Rows are points. Examples show where two turns around zero, p and q, send a point. Where does a point land after both, in the order given? Backwards means that the second turn is done in reverse. Each puzzle has new turns, and all numbers are rounded.
In the rows, zero is written as 128.

Turn p:
[122 165] -> [157 152]
[119 115] -> [112 129]
[162  76] -> [101  72]
[109 156] -> [142 159]
Turn q:
[ 83 110] -> [164  95]
[121 152] -> [109 111]
[105 106] -> [158 117]
[166 111] -> [127 170]
[165 162] -> [ 81 147]
Where do these land?
q, then p: [121  73] -> [170  92]
p, then q: [139 124] -> [137 135]
q, then p backwards: [153 148] -> [101 110]
p, then q: [ 99 167] -> [ 79 125]

Turn p:
[111 121  78] -> [119 106  81]
[157 164 187] -> [168 159 183]
[140 107 114] -> [115 103 129]
[104 120 133] -> [110 144 119]
Turn q:
[ 97 132 206] -> [ 95 200 156]
[168 150 118] -> [140  95 159]
[133 154 105] -> [160 115 134]
[ 94 110 123] -> [126 148  95]
[123 133 106] -> [146 119 116]
[154  90 111] -> [101  91 111]
Where do these land?
q, then p backwards: [ 97 100 103] -> [ 97 140  92]
q, then p: [165 189 143] -> [127 146 199]
q, then p: [153 115 130] -> [101 137 128]
p, then q: [ 98 107 137] -> [154 152 117]

Turn p:
[109 172 109 136] -> [120 112  86 154]
[117 117 175 114] -> [110 170 132 105]
[176 102 124 145] -> [127 108 182 130]
[163  97 137  99] -> [148 152 174 130]
[ 75 152  94 145] -> [137  98  66 122]
Turn q:
[157 139 151 171] -> [162 106  99  98]
[110 171 139  81] -> [ 75 165 110 121]
[163  76 152 168] -> [187  99 157  98]
[ 85 138 120 129] -> [128 158 117 160]
[111 113  76 109] -> [106 117 151 177]
[142 131 130 112] -> [112 123 133 115]
Where do these land?
q, then p: [178 165 138 148] -> [193 131 136 122]
q, then p: [152 112 146 127] -> [137 158 142 130]
p, then q: [105 139 170  72] -> [ 91 120  64 137]
p, then q backwards: [117 128 152 134] -> [129 143 140 109]
p, then q: [ 95 104 106 137] -> [101 107 160 125]
q, then p: [122 120  57 150] -> [109  81 152  79]

Turn p:
[102  88  92 136] -> [107 133 123 184]
[110 144 111 179] -> [127 159 175 144]
[151 149 108 125] -> [163 140 123 126]
[142 119 185 136] -> [113  86 147  92]
[134 140 145  65] -> [128 122  72  93]
Turn q:
[120  84 128  93] -> [117  76 139 144]
[109 157  99 125] -> [107 145  92 130]
[119 158 190 155] -> [149 148 145  62]
[135 156 115 129] -> [135 148 104 130]
[155 157 140 140] -> [161 154 123 119]
[131  57  95 126] -> [ 99  98 165 183]
Where do these land?
q, then p: [121 151 106 136] -> [136 160 129 131]
p, then q: [152 151 110 111] -> [155 138 114 155]
p, then q: [121  35 103 134] -> [ 73 165 198 134]
q, then p: [138 162 160 143] -> [159 129  97 104]
p, then q: [107 141 161 115] -> [110 100 102 120]

Turn p:
[106 101 103 156 114 117] -> [111 114  89 115 154 137]
[125 130 200  64 158 132] -> [150 147 223 139 146 127]
[ 98 128  92 155 122 160] -> [ 98 124  98  83 117 128]
[ 91 155 113 105 135 126] -> [148 153 132  90 124 148]
[162 130 151 164 121 111] -> [111 119 119 180 118 136]
[115 119 154 115  85 135] -> [109 165 134 135 156 109]
[199 133  83 137 161 114] -> [170  74 102 155  82 113]
Turn q:
[119  85 142 152 129 158] -> [118  98  89 131  98 141]
[157 129  89 112 110 109] -> [161 172 132 130 136 142]
[163  97 173 126  94 154] -> [142  93 134 170  95 170]
[128 159 145  92  99 110] -> [117 147 176 157 139 130]
[138 176 174  89 109  89] -> [127 130 206 164 142 109]
[ 86 167  79 172 130 151] -> [ 95 138  80 105 192 122]
[100  83 111 166 152 113] -> [129 127  71 114 104  91]
[159 123 132 134 173 112] -> [166 110 138  97 118 109]
[102 133 106 109 157 155] -> [ 96 137 125  84 128 136]
Where do these land?
q, then p: [173 140 128 149 129  90] -> [142  97 131 178 109 123]
p, then q: [114 131 171  89 155 152] -> [116  85 172 150 112 118]
p, then q: [166  96  87 157 133 120] -> [155 162  79 125 100 123]
q, then p backwards: [100 169 119 109 132 142] -> [ 91 106 156 132 118 148]
p, then q: [145 188 151 118  84 141] -> [122 129 142 165 198 119]
q, then p: [ 72  81 110 162 157 148] -> [167 143  75  78 158 121]
q, then p: [127  91 130 111 104 103] -> [110 156  95 148 112 130]

Turn p:
[ 85  94 145 133 193 179 106 101] -> [ 83 124  90 182 110  83 156 170]
[176 139 118  86 112  94 145 166] -> [128 101 155  73 135 134 102  81]
[105 149 132 135 177 136 102  87] -> [108 159 128 179 137  86 133 134]
[129 108  84 129  92 104 123 124] -> [172 131 109  95 150 130 146 118]
[114 113 155 173 159 166  95  62] -> [101 152  89 206 153 128 143 164]
[136 138 141 118 109 139 100 158] -> [139 102 138 122 131 127  92 146]
[167 120 133 114 104 106 165 150] -> [121 109 141  87 128 166 125  96]
[162 160 100 128 122 138 165 190] -> [143 120 131  94  75 146  83  86]
[122 149 121  99  85 131 163 134] -> [163 104 164 120 110 147 143 107]
[ 85 109 151 165 127  89 117 110] -> [121 174 135 121 149 134 157 177]
Turn q:
[112 101 159  89 134 137 161 144] -> [127 127 174 127 127  86 113  99]
[126 121 137 164 164 136 117 134] -> [129 149 107 114 128 149 134  91]
[133 107  80 114 165 144  99 152] -> [107 119 103 172 169 139 125  95]
[ 87 120 154  91  86 140 101  73] -> [130 145 131 127 109  98  51 173]
[108 131 148 146 131  95 184 154] -> [119 125 169  74 134 119 161 117]
[121  99  88  87  87 114 128 157] -> [124 111 161 161 184 111 122 158]
[148 189 128 158 121  99 167  86] -> [124 101 104  82  80 130 171 167]
[167 188 101 149 129 160 136 156] -> [105 128 118 166  95 158 192 135]
[157 129 168  96 110  83 101 105] -> [177  84 143 121 108 141  89 147]
[157 123  95 175 125 163  98  92] -> [147 160  57 151 127 138 143 143]
[ 90  99 149 138 154 135 116 154] -> [117 159 144 114 148 137 104  86]
Where do these land?
q, then p: [ 89 106  90 151 139 104 126 124] -> [112 132 129 131 107  67 137 116]
q, then p: [144 141 106 112 142 130 133 113] -> [139 138 106 108 127 132 149 133]
q, then p backwards: [124 152 104 143 119  71 123 174] -> [140  94 178 116  83 106 145 116]
q, then p: [126 104 141  99 156 135 160 123] -> [118 146 140 121 173 128 156 127]
q, then p: [152 118 181  84  72 155 135 126] -> [118 136 149 106 168 186  76 150]
p, then q: [ 89 173 125 150 161 102  89 144] -> [125  99 155 113 106 199 126 144]
q, then p: [116 123 129 142 122 167 186 110] -> [143 157 183 100 130 134 143 106]
q, then p: [132 140  97 177 165 108  98 177] -> [121 115 100 188  78 114 157 108]
q, then p backwards: [135 112 133  94 105 176 108 115] -> [113 172 125 145 150 159  99 118]
p, then q: [173  92 212  96  86 158 104  93] -> [125 197 113 124 168 108 115  35]
q, then p backwards: [127 147  91 159 141 101 147 109] -> [129  63 126 126 129 121 132 131]
